Rows are points. Each copy is the shape, with its points in the same order, turned, moved and blurred by noise. Some copies are also mirrored. Which?

Shape (8 x 2):
[59 36]
[-12 -1]
[-14 21]
[41 14]
[-15 -8]
[-10 39]
[-10 -56]
[-2 18]
Copy 1 (8 x 2):
[75 21]
[-7 15]
[0 35]
[47 10]
[-10 8]
[11 50]
[-27 -37]
[9 27]
Copy 1 is: only turned
Copy 2 (8 x 2):
[51 48]
[-9 -14]
[-10 11]
[39 23]
[-9 -18]
[-18 27]
[16 -61]
[-1 12]
Copy 2 is: only turned
Copy 3 (8 x 2):
[-20 -70]
[-19 10]
[-46 6]
[-16 -31]
[-12 21]
[-48 0]
[24 42]
[-35 3]
Copy 3 is: mirrored
Copy 4 (8 x 2):
[82 -7]
[4 0]
[10 -23]
[59 5]
[-3 5]
[21 -37]
[-15 51]
[19 -13]
Copy 4 is: mirrored

Shape (9 x 3):
[13 -17 -39]
[7 -9 24]
[-75 21 4]
[13 -20 11]
[-37 -10 31]
[-70 10 -38]
[-25 56 -23]
[6 -2 -38]
[24 -8 -34]
Copy 1 (9 x 3):
[26 -17 -21]
[-27 -28 8]
[-14 58 42]
[-9 -38 5]
[-25 0 44]
[23 58 24]
[-22 54 -27]
[19 -3 -23]
[18 -24 -35]
Copy 1 is: mirrored
Copy 2 (9 x 3):
[-21 28 -7]
[2 -20 29]
[55 -37 -37]
[-12 -10 24]
[18 -50 0]
[37 -2 -62]
[65 22 -8]
[-1 30 -9]
[-15 32 9]
Copy 2 is: mirrored

Shape (8 x 4):
[-18 -21 1 -26]
[-2 -36 34 104]
[5 -9 -16 -25]
[15 73 -10 -22]
[28 -2 -5 -24]
[-15 -22 -9 1]
[23 13 4 -19]
[-7 -33 34 -14]
Copy 1 (8 x 4):
[-4 -25 5 -23]
[-11 50 76 67]
[26 -23 1 -19]
[46 17 -66 -4]
[34 -32 -10 4]
[4 -4 22 -14]
[25 -17 -22 6]
[-21 -34 13 11]
Copy 1 is: mirrored
Copy 2 (8 x 4):
[-30 -19 -24 11]
[-37 39 86 37]
[5 -34 -30 14]
[69 9 -30 -46]
[24 -30 -18 13]
[-28 -1 -15 20]
[14 -24 -24 -2]
[-43 -29 6 -1]
Copy 2 is: only turned
Copy 3 (8 x 4):
[-10 -12 -12 -24]
[22 56 -71 84]
[10 -6 18 -19]
[-3 15 88 -1]
[26 13 24 -21]
[8 -12 -12 5]
[7 20 26 -10]
[-11 20 -35 -25]
Copy 3 is: mirrored
Copy 4 (8 x 4):
[-8 -6 9 -32]
[77 74 -35 10]
[-15 -25 -9 -13]
[-30 -45 18 57]
[-2 -40 -11 -2]
[-3 13 -4 -22]
[6 -34 6 11]
[32 -2 13 -38]
Copy 4 is: mirrored

Shape (12 x 6):
[23 51 2 27 -68 25]
[-27 -30 -2 28 -51 79]
[-16 -39 -15 -49 -6 -20]
[7 -35 -19 20 6 -9]
[26 -3 9 -10 9 -18]
[4 -27 6 28 11 -16]
[29 6 -42 -89 -23 -15]
[1 -30 13 -24 -1 -28]
[-80 -40 2 16 1 -21]
[4 -40 -8 -23 -31 -28]
[19 -40 -23 21 8 -30]
[12 -8 2 28 -15 -6]
Copy 1 (12 x 6):
[-15 73 6 -1 -55 64]
[-25 -23 54 17 -25 75]
[1 -46 -25 -28 -42 -13]
[-11 -2 18 10 -23 -24]
[18 21 -7 -26 -20 -16]
[-12 11 28 -13 -13 -29]
[39 -15 -75 -11 -70 11]
[8 -13 -2 -42 -34 -22]
[-74 -41 24 -39 -12 -17]
[4 -19 2 -25 -67 -15]
[-5 2 17 11 -33 -49]
[-12 27 28 -8 -26 -5]
Copy 1 is: only turned
Copy 2 (12 x 6):
[22 42 40 13 -8 64]
[-13 -24 -24 -14 28 96]
[-41 -17 -12 -50 -11 -26]
[-7 -23 -31 18 -15 -7]
[8 -14 13 -8 -13 -26]
[-15 -33 -19 24 -9 -10]
[14 18 17 -82 -38 -35]
[-24 -34 16 -16 -13 -25]
[-90 -14 -35 15 15 -3]
[-27 -25 2 -20 -41 -12]
[0 -23 -32 16 -40 -15]
[-1 -18 0 20 -15 12]
Copy 2 is: only turned
Copy 3 (12 x 6):
[26 43 -1 -15 -77 29]
[-41 -13 56 0 -57 56]
[-3 -48 -22 -10 41 29]
[-11 -40 -1 8 -10 -21]
[30 -13 -4 6 8 -12]
[1 -30 -4 34 -10 -18]
[37 -20 -37 -75 41 28]
[21 -39 -14 20 24 11]
[-62 -27 -18 54 16 27]
[14 -52 -27 3 4 27]
[2 -56 -16 10 -8 -29]
[9 -18 -3 21 -29 -9]
Copy 3 is: mirrored

Shape (11 x 8):
[-13 -25 9 42 9 -53 34 -3]
[-6 1 17 -66 -28 -12 -30 -1]
[50 1 3 -10 47 66 19 28]
[-19 -48 4 51 -18 -6 43 -21]
[-15 2 -14 33 0 -7 54 -33]
[53 9 16 -30 44 38 8 5]
[-25 20 21 1 -13 -12 -31 6]
[52 8 -7 6 -2 29 45 29]
[-20 -9 3 -9 -12 -20 -43 0]
[-24 4 59 -14 -21 -17 -22 -3]
[9 -22 8 74 -17 -35 21 -44]
Copy 1 (11 x 8):
[-58 -17 19 12 43 31 14 28]
[-32 6 -11 39 -65 -5 7 -37]
[68 27 15 14 12 -44 -3 19]
[-18 -32 32 30 23 61 18 52]
[-18 -38 -8 45 25 12 11 61]
[45 22 8 38 9 -50 -1 -1]
[-27 2 -41 10 -18 26 13 -17]
[38 -20 25 8 9 -43 34 24]
[-30 -4 -19 8 -30 28 -12 -20]
[-33 21 -29 38 -20 30 36 -26]
[-23 -55 10 39 53 60 6 19]
Copy 1 is: mirrored
Copy 2 (11 x 8):
[-28 -36 -21 34 -23 -53 -41 23]
[7 -34 2 33 49 39 12 -4]
[42 36 -34 -46 50 -46 0 -2]
[-45 -32 -69 2 -15 -36 -33 31]
[-33 -27 -34 -12 -37 -39 6 25]
[35 20 -19 -25 47 -38 13 -28]
[-2 4 -8 51 9 17 4 32]
[52 -11 -45 -37 5 -30 -13 9]
[-21 -3 -2 39 20 26 -21 18]
[-7 -16 -30 72 28 6 16 14]
[-41 -17 -61 25 -53 -31 -39 -1]
Copy 2 is: only turned
Copy 3 (11 x 8):
[-46 -37 -53 27 0 19 56 14]
[-20 53 14 14 -13 22 -20 1]
[-3 -17 44 -78 -25 1 53 18]
[-33 -50 -49 -6 46 40 44 1]
[6 -38 -28 12 37 24 63 -2]
[-12 -6 55 -48 -27 -6 46 2]
[-21 10 0 23 11 -1 -3 39]
[17 -42 12 -42 -29 43 43 14]
[-25 20 -23 11 4 -11 -10 19]
[-53 13 13 33 15 15 -10 34]
[-30 -77 -45 34 29 9 31 -10]
Copy 3 is: only turned
Copy 4 (11 x 8):
[6 40 39 33 6 -15 -51 10]
[-12 -50 13 -22 55 36 -4 -5]
[-17 -17 -75 4 -25 -11 -12 62]
[23 47 0 22 9 -23 -58 -21]
[13 40 0 11 4 -47 1 -10]
[-8 -45 -43 10 -12 -19 -5 59]
[16 8 31 -14 11 37 12 16]
[-46 8 -45 30 -16 -21 -4 22]
[10 -10 33 -24 10 34 -22 0]
[28 -15 19 15 46 46 3 10]
[29 37 36 43 -29 -36 -32 -35]
Copy 4 is: only turned
